Every row gives one point. The window is the flat piece filled in between its corners: a triangle in 3 columns, a solid with four corners in 4, and so on. A path goes straight from each point to the next, and from the last back to the first. After which points does the path pass through the window?
In the rows, 128 means zero.

Window (4 x 4):
[[164 140 176 123]
 [ 54 152  65 118]
 [100 112 113 156]
 [239 107 163 116]]
Path:
(1): [ 39  96 101 124]
(2): [ 66 142  91 164]
(3): [234 161 171 139]
(4): [188  74 161  86]
(5): [ 89 130 218  74]
(6): [125 151  69 171]
(7): [208 125 133 180]
(8): [107  98 171  77]
(9): [ 88 107 126  97]
(10): [ 77 161  64 152]
(11): [101 156  65 145]
(12): [ 84 117 118 120]
(13): [180  73 159  55]
(14): [183 143 128 154]
(15): [130 121  73 203]
(16): [ 95 112 136 127]
Through the window after points: 9, 11, 13, 15

Window (6 x 6):
[[ 26 118 141 161 153 185]
 [132 130 121 117 107  46]
 [162 173 138  84 130 145]
 [203 131 131 125 110 193]
 [ 98  96 199 122 223  96]
 [122 135 136  88  16  90]]
Path:
(1): [132 152 147 148 127  67]
(2): [129 115 113  94  93  64]
(3): [151 116 127  96  95 144]
(4): [184 165 152 146  57 151]
(5): [141 108 223 162  25  66]
(6): [116 151  48  75 174  78]
(7): [146  58 106  93  70 158]
(8): [179 164 168 113 161 109]
Through the window after points: 1, 3, 5

Window (8 x 8):
[[ 74  66 164 205 184 145 100 195]
 [118  87 117 153  69 161 176 126]
 [171 157  97 121 120 171 104 121]
 [116 147 111 100  82 140 126  46]
 [ 99  94 139 249 105 163 152 125]
 [114 171 125 109 128  55  97 131]
 [160 117 117 109 153  76 103 106]
 [ 95 189  88 127 205  82 130 115]]
Path:
(1): [136 158 199 103 137 159  78 123]
(2): [135 120  26 126 131  82 148 106]
(3): [ 94  90  37 148 172  99 111 162]
(4): [117 149 204 142 157 131 111 130]
(5): [117 140 148 165 152 114 133 145]
(6): [ 66  79 100 158  96 101  60 132]
(7): [127 128  68 117 127  59 108 120]
(8): [138 135 176 141 151 125 110 121]
(9): [194 132 174 159 129 123 167  61]
(10): [ 70 149  71 117  88 105  97 124]
(11): [120 124  85 110 118  81  66 105]
(12): [121 176 131 130 146 100 132 136]
(13): [162 136 162 198 122 184 136 127]
(14): [ 83 107  79 166 116 122 120 122]
(15): [ 87  88  90 201 119 157 137  96]
(16): [120 131 162 202 109 140 144 130]
Through the window after points: 5, 7, 11, 13, 15

Window (8 x 8):
[[160 164 168  72  93 124 120 106]
 [178  45  68 203 103  57 119 141]
 [ 43 130 146  53 140 129 137 159]
 [134 131 106 160  85  90  48 221]
 [107 121 170 137 133  58 110 126]
 [ 64 128  86 135 146 132 143  86]
 [208 145 111  69 162 142  69 127]
 [201  40  90 148 171 203  97  42]]
Path:
(1): [137  62  90 162  93  71  97 128]
(2): [230  93  75 212 166  92 171 152]
(3): [119 138 142 147 161 126 160 152]
(4): [ 95  99 131  77 121 101  90 124]
(5): [ 85 109 114 112 101  72  99 134]
(6): [126  98  92 188 161 179 164 112]
(7): [205 140 110 181 106  62 120 237]
(8): [ 78 112 111 121  97 125  29 151]
Through the window after points: 1, 3, 7

Window:
[[173 142 249 111 179  81 126 124 140]
 [133 199 123  43 131 248 105 220  98]
 [133 146 162 150 184  62 185 132  86]
 [ 67 141 141 122 151 112 125  86  85]
 [104 111 105 129 221  37 111  97 137]
 [171 133 193  80 135 168  87 181  36]
 [110 185 103 175 235  63  74  60 116]
 [127 165  76 149  89  70 145 148 159]
 [152 188  61  77  99  72 170 112 133]]
Path:
(1): [123 141 111 149 141 123 120 132 124]
(2): [138  89  91 111 133 124 151  36  83]
(3): [ 92 244 179 120 194  84 117 231 125]
(4): [ 61 166 148  98 136 111 117 190 120]
(5): [191 185 110  96 127 178 132 113  83]
(6): [166 118 132 118 204 175 138 143 107]
(7): [ 96 199 122  98 103  63 111 146  68]
(8): [111 213 159  74 193  75 124 139 127]
(9): [151 112 114 136 129  84 153 100 112]
(10): [197 120 156 122 159 110 143  95 163]
(11): [ 88 179 232 101 174  68 107 149  77]
(12): [108 188 131  97 147 120 125 166 122]
(13): [149 122  74  82 104 157 147  59  71]
(14): [121 126 130 128 172  99 119  93 138]
(15): [ 81 205  79 140 161  21 120 160  65]
(16): [116 194 119  63 141  66 112 121 121]
Through the window after points: 2, 8, 10, 12, 14

Window (11 x 11):
[[ 73 159 104 176 207 103 117 166 147 114 168]
 [176  18 136  90 164 137 238 150 115 180 105]
 [120 125  89 144 162 182 128 118  84 145 142]
 [ 29 144  86 191 181  76  61 178  70  89  75]
 [145 185 116 131 220  97  95 144 181 167 123]
 [ 57 135 127 124 137 135  61 118 132 110 133]
 [105 188  70 111 106 163 118 163 118  77 131]
 [169 116 153 196 137  97 110 100 222 216 144]
 [166  41  94 124 177  63  95 184 101  87 122]
 [198 124 170 116 115 197 102 193 116  33 134]
 [133  46  70 126 195 130 172 119 144 116  75]]
Path:
(1): [113 103 100 146 179 121 107 200 115 131 115]
(2): [128 112 131 150 163 162 102 179 138 143 113]
(3): [132 124 105  73 152  47 193  83 111 126 155]
(4): [192 113 199  78 161  85 171 104 103  92 180]
(5): [133  79  85 160 150 177 126 191 150 151  85]
(6): [101  90  75 127 151 145  83 177 207 165  86]
(7): [167 180 146 141 232  69 139 106  72  98 159]
(8): [121 126 123 182 179  97 151 102 130  94 155]
(9): [124 108 106 114 162 131  65 212 147 140 119]
(10): [ 95 117  78 115 181 151  87 163 184 117 104]
(11): [108 133 137 156 162  98 122 115  98 123 139]
(12): [159 160 140 145 249  89  92 110  57 102 166]
(13): [109 104  91 135 131 129 116 189 183 124 108]
(14): [106 107 130 128 176 153 130 185 152 163  98]
(15): [128 167  67 155 163  96 120  72  93  62 137]
(16): [ 92 157 124  93 136 144 114  43  95  11 116]
Through the window after points: 4, 6, 8, 10, 12

Window:
[[ 75 108 108 184  28 169 183 211 126 133  75]
 [164 204  97   7 170 159 103 151  30  43 170]
 [151  52 198 144 133 106 165 122 122 200 108]
 [107 135  74 158  70 200 136  91 102 142 126]
 [168 155 139 154 106 217 106 114 169 166 175]
 [171 140  54 141 182  99 144  91 151 153 111]
 [107  41 171  94 144 103 165 109 174 119 122]
 [145 176 156 110 152 100 155  66 167 156  68]
 [113 165 102 123  85  53 169  91 125 109 194]
 [ 15 111 173 199 180 217 113 176 116  84  65]
 [147 164  75  96 181 122 194  80 150 205 143]]
Path:
(1): [111  77 112  94 154  87  53 137 158 180 128]
(2): [121 131  62  53 170 131  70 121 130 127 140]
(3): [191 159 133 202 134 129 224  97 125 146 116]
(4): [135 137 101 160 127 169 176 103 121 110 144]
(5): [111 145 195  54 207  75  59  85 163 207  71]
(6): [ 94 140  83  81  99 100  98 103 116 193 105]
(7): [199 147 130 133 143 142 223 106 144  82 187]
(8): [116 125 138 155 121 172 170 121 106 127 132]
(9): [ 89  86 146  61 113 128  54 140 216 148 109]
(10): [104 103 111 102 131 145 104 160 148 206 114]
(11): [158 142 146 147 122 163 176  83 144 104 154]
(12): [190 195  56 180 171 149 245  64 131 111 101]
Through the window after points: 2, 10, 12

Window:
[[144  66 143 115 114 168 103 161  93  61 144 127]
 [213 166  98 102 193 156 166  99 141 184 102  53]
 [132  99 111 152 141 248 153 145 123  86  21 114]
 [180  96 148  93 105 110 222 125  70 130 129  84]
 [145 158 174 130  35 134 135 131 134 200  86 160]
 [ 96  76 112 172 149  44 108 139 131  95 124 133]
 [111 130 202  80  84  83 174  73 112 161 187  66]
 [131  80 107 117  84 193 171 145 174 196 132 112]
 [129 231  85  83 144 150 158  67  70 117 137 109]
 [149 156 163 232  44 145 121 160 123 111 156 155]
 [ 77  52 147 114 182 148 142 126  36 154 137 120]
 [171  41 123 210 112   7 106  44 162 170 166 138]]
Path:
(1): [105  82 101 145  88 131  80 107 110 149 147  17]
(2): [174  98 146 141 188 137 213 130 118  93  92 207]
(3): [159  44 188 152 148  58 218  91 163 122 132 199]
(4): [126 122  73 171  93  91  44 106 101 152 145  63]
(5): [120  94 128 140 102  99 107  92  92 157 132  67]
(6): [118 115 151 111 140 120 191 140 142 119 150 154]
(7): [117  88 169 148 154 186 192 124 183 162  81 169]
(8): [159 116  93 112 122 149 135 125  82 143 126  64]
(9): [141 107 119 139  95  78 153 116  91 150 109  20]
(10): [145 115 168  99 140 158 176 115 136 128 161 185]
(11): [182 126 141 160 153 153 192 102 160 143  80 145]
(12): [ 85  93  86 110  50 149  65 153  70 144 162  98]
Through the window after points: 3, 5, 7, 9

Window, 14 rows:
[[110 112  73 120  91 185  79 144 104 137 136 105 177 166]
 [ 83 100 123 139 148 144  54 137 159 143 124  59 141 101]
 [173 135 141 140 110 102 102  97  68 106 195 181 166 127]
 [147  99 125 175 135 127  83 120 118 128 104 166 132 176]
 [118 133  95 102 163 172  78 131  73 117 122 116 151 164]
 [114 126 131 121 114 152 108 112  66 126 178 213 100 124]
 [158 115 117 182 170 157 118 140 117 145 144 141 113 100]
 [ 95  99 114 169 138 113 118 153  68 141 125 145 160 141]
 [107 100 121 101 131 158 140 123 139 154 159  94  49 186]
 [147 120  83 124 130 123 144  63 104 150 138 180 142 104]
 [ 97 161 100 139  96  98 100 182 125 124 108 144 151 174]
 [ 82 123 199  85  85 152 149 174 150 114 118 121 112 169]
 [139 110 160  65  94 116  68 171 136 183 104  95 159 113]
 [ 96 145 199  56 129 143 150 127 175 249 144 147 130 150]]
Path:
(1): [105 175 162  75  99 167 103  71 124 204 129  97 131 128]
(2): [124 118 128 146 132 145 118  97  68 174 104 133 111 148]
(3): [130 121 125 120 139 143 122 144 150 140 171 153 126 120]
(4): [128  95 138 111 201  97 101 136 134  93 126 143 190 115]
(5): [108 138 115 129  82 165 115 126 111 168 133 125 102 148]
(6): [140 150 123 129 109 158 108 110 101 176 125 123 134 108]
(7): [121 110 125 104 135 126 112 126 113 132 141 152 144 150]
(8): [116 103 127 120 123 134 119 140 130 144 148 145 143 145]
(9): [114 148 162 122 107 133 112 120 120 172 127 127 113 129]
(10): [132 170 157 119  72 123  81 121  84 167 144  96 112 160]
(11): [115 102  93 129 149 148 118 124 104 128 135 165 150 130]
(12): [110 105 108 129 148 137  98 155 111 135 157 184 123 151]
(13): [129 135 149 130  68 155 123  76  73 142 122  87 129 137]
(14): [135 153 185 117  64 159  88 110  92 147 129 108 150 126]
(15): [134  70  67 139 190  96 106 161 134 141 136 181 132 156]
(16): [119  79 155 116 163 105 156 197 152 172 158 205 139 167]
Through the window after points: 2, 4, 6, 10, 12, 14, 16

Window, 14 rows:
[[162  63 141 125  85 161  35 123  75 154 143  63 144 196]
 [ 77 103 158 173 133 174 215 196 158 169  67  62  83 127]
 [109 121  76  88  91 144 106 132  73 116 167  33 126 130]
 [123  82 107 113  52  86  42  75 112 145 149 135 108  90]
 [142 185  91 126 178 156  57 180 179 122  97 170 107 124]
 [160 153 156 134 196 171 183 148 135 155 146 170  84 162]
 [125 121 189 134 173  99 143 114 164 157  98   7 128 112]
 [ 59  65 134  72 105  83  76 111  61 143 109  74 163 166]
 [129 152 185 210 206 223 139 186 162  68 159 179 156 123]
 [107 129  76 129  35  31  61 180  62 188 165  79 162 130]
 [190  94 103 129 169 189 141 181 157 114 135 170 189 120]
 [155 187 106 155 173 234  98 121 122 167 124 194 182 107]
 [132  66  79 165 113  59  57 114  22 118 103  55 133 122]
 [144 126 223  85 114 124 140 149  84 123  52  40 102 100]]
Path:
(1): [147 123 146 158 186 154 109 221 110 172 157 111 140 101]
(2): [108 122 124 122 101 145 137  99 148 126  83 117  88 158]
(3): [163 166  38 117  98 104 106  42  91  91 103  84 127 199]
(4): [118  87 169 123 133 128  66 166 109 161 141 102 145  91]
(5): [123 124 145 135 156 141 102 154  86 160 125  76 120  98]
(6): [157 118 135 124 111 145 128 140 115 110  83 111 159 162]
(7): [ 88 134 166 122 107 132 128  79 174 123  94 103 186 217]
(8): [183  91  72 139 146 170  39 218  40 154 150 103 101  28]
Through the window after points: 1

Window:
[[128 128 155 133  75  96  39  97  95 104 189  62 130 163]
 [101 148 132 114 138 181 159 140 178 148  31  88 170 153]
 [ 52  42  41 133 167 112 104 110 185  99 130 111 151 103]
 [101 119 135 191 155  97 221 226 140 130 207 175 158 128]
 [115 102 121  37 109 113 127 136 151  90  71 139 197 143]
 [125 177 201 128 167 109 214  83 171 107 179 193 151 206]
 [ 28  98  78  98 118 190  88 165 132 125 104 178 112 157]
 [166 117 107 163  45 150  34  93 143 119 138 148 122  88]
 [111 201 122 165 193 140 215 151 105  78 165 177 203 139]
 [112 203  90 201 164  49 187 172 166 119 153 201 183 183]
 [223 119 126 155  69 140  67  98 140  38 126  87  95 195]
 [106 153 114 143 170  62 225 149  74 138 128 169 118 120]
 [157  46 150 202  57 106  53  74  79  81 105  97 164 165]
 [ 81 118 149 121 134 121  54 157 157  63  29 139 123  83]]
Path:
(1): [164 110 182  90 163 119 127 144 150 114 161 157 164 170]
(2): [ 46 196  88 217  73 126 168  47 157  90 111 169 110 133]
(3): [ 69 123 125 123  59 121 155 151 148  66 112 123 172 124]
(4): [145 118 113 155 162 114  68 131 119 119 122 125 118 133]
(5): [162  73  85 143 184 144  93 137 128 162 119 204 186 202]
(6): [ 76 152 143 182  83  94 159 127 135  63 154  91 115  87]
(7): [115 120 121 148  97 101 138 134 146  73 122 143 144 148]
(8): [115 133 130 133 169 114  98 125 113 117 131 146 151 135]
(9): [157 107 125  70 199 139 109 141 145 138 167 131 205 175]
(10): [ 65 128 133 195  63 117 126 129 138  62  69 125  89  92]
(11): [ 47 146 113 120  53 110 191  89  67  43 172 147 159 133]
(12): [121 112 126 150 159 118 103 145 156 143 112 145 152 143]
(13): [151  86 107 149 204  97  90  75 128 118 138 148 107 143]
(14): [  7  80  66 141  62 130 158 184 180  80 118  99 207 104]
(15): [108 164 120 189 108 114 190 142 107  33 144 184 142 159]
(16): [120 145 127 123 195 137 122 134 136 153 130 125 205 128]
Through the window after points: 1, 13, 15

Window (14 x 14):
[[106 112  66 122 222 157 158 107 121 114 122 162 121 132]
 [128 138 115 117 176 147 131 107 200 128 113 169 188 184]
 [138   7 122  85  97 173  76  68 120  90  20 110 142 107]
 [185 128 188 130 130 156 123 129 114 218 137 101 133 100]
 [139  94 110 130 116 137 192  77 124 152 176 138 101 164]
 [ 88  86 161  95 106 119 142  43 148  80 114 121 133  67]
 [ 91 177  94  50 144 128  99 185 105 105  23 164 131  98]
 [134 134 173 169 102 133 148  98  94 130 103  99 201 117]
 [ 64  39  40 164 139 114 138 156  74 194 116  89  85 130]
 [154 142  66  89 140 102  92 118  87 166  65  96 219 127]
 [ 43 148 156  79 134 128 143  82  71 141  94  89  97 157]
 [ 64 180  70 175 118 100 105  85 134  50  73  80 139 150]
 [176 118 172 139 143  68 103 116 130 134 158 150 158 165]
 [ 75  96  84 152 166 177 116 168 105 127 204 134 117 131]]
Path:
(1): [110 110 109 122 142 154 171 148  86  72 148  98 155 125]
(2): [ 98  99 100 124 143 144 152 111 126 102 105  93 156 127]
(3): [104 123 134 118 130 119  89  80 101 140  98 177 124 157]
(4): [ 90 141 158  94 140 104  55  94 111 185 116 186 176 132]
(5): [146 115 125 122 136 135 149 102 133  87 107 106 146 126]
(6): [135  94 123 107 131 129 125 147 122  97 125  92 138 131]
(7): [116 128 133 138 127 121 134  67 110 166  77 138 157 130]
(8): [ 93  95 125 135 149 124  51  71 181 199 131 181 108 129]
Through the window after points: 8

Window, 14 rows:
[[100 123 175 107 128 163  29 195 113 141 162 140 122 141]
 [147  86 109 149  81 101 168 152 111 141  97 135 198  61]
 [122 145 103  99 124 158 135 115  92 165  75 115 181 126]
 [119  44  75 113 106 118 116  84 178 179 143 141 123  89]
 [189 140 126  61  97 144 116 135 187 153  98 101  86 106]
 [139 176  97 207 125 154 127 124 126  69  58 103 195 155]
 [143  83 192 128 137 139 180 113 153 169  78 116 108 139]
 [109 170 201  85 132 109 162 221 219 147 125 144 183 118]
 [120 180  98 121 172 163 166 124 143  86  72 192 103 146]
 [152 146 192 179  77  99  92 108 115 185 181  55 107 148]
 [157  42  86 104 104  83 121 129 157 155 152 166  72 200]
 [ 79 145 176 110 178 140 164 149 107  86 135  92 171 135]
 [ 87  72  82 172 129 120 158 129 102 160 136  80  71 173]
 [192 157 142 165 137  68 130 109 160 154  40  90 143  99]]
Path:
(1): [ 90  77 146  85  91 117 143  99 126 143  92 100 107 122]
(2): [151 139 129 147 144 157 113 164 134 158 142 137 142 155]
(3): [190  70 188 134 188 191 118 150 104 156 191 103 163 161]
(4): [ 64 176 129 108  66  81  84 170 166 135  88 143 106 116]
(5): [ 68 132 157 145  96  94 121 134 131 124 103 118 172 115]
(6): [249 165 121 145 166 172 158 146 174 168 102  84 113 140]
(7): [170 135 131 123 134 144 145 159 164 155 130  99 134 111]
(8): [118 136 130  80 109 133 112 108 140 118  69 146  93 143]
Through the window after points: 3, 7
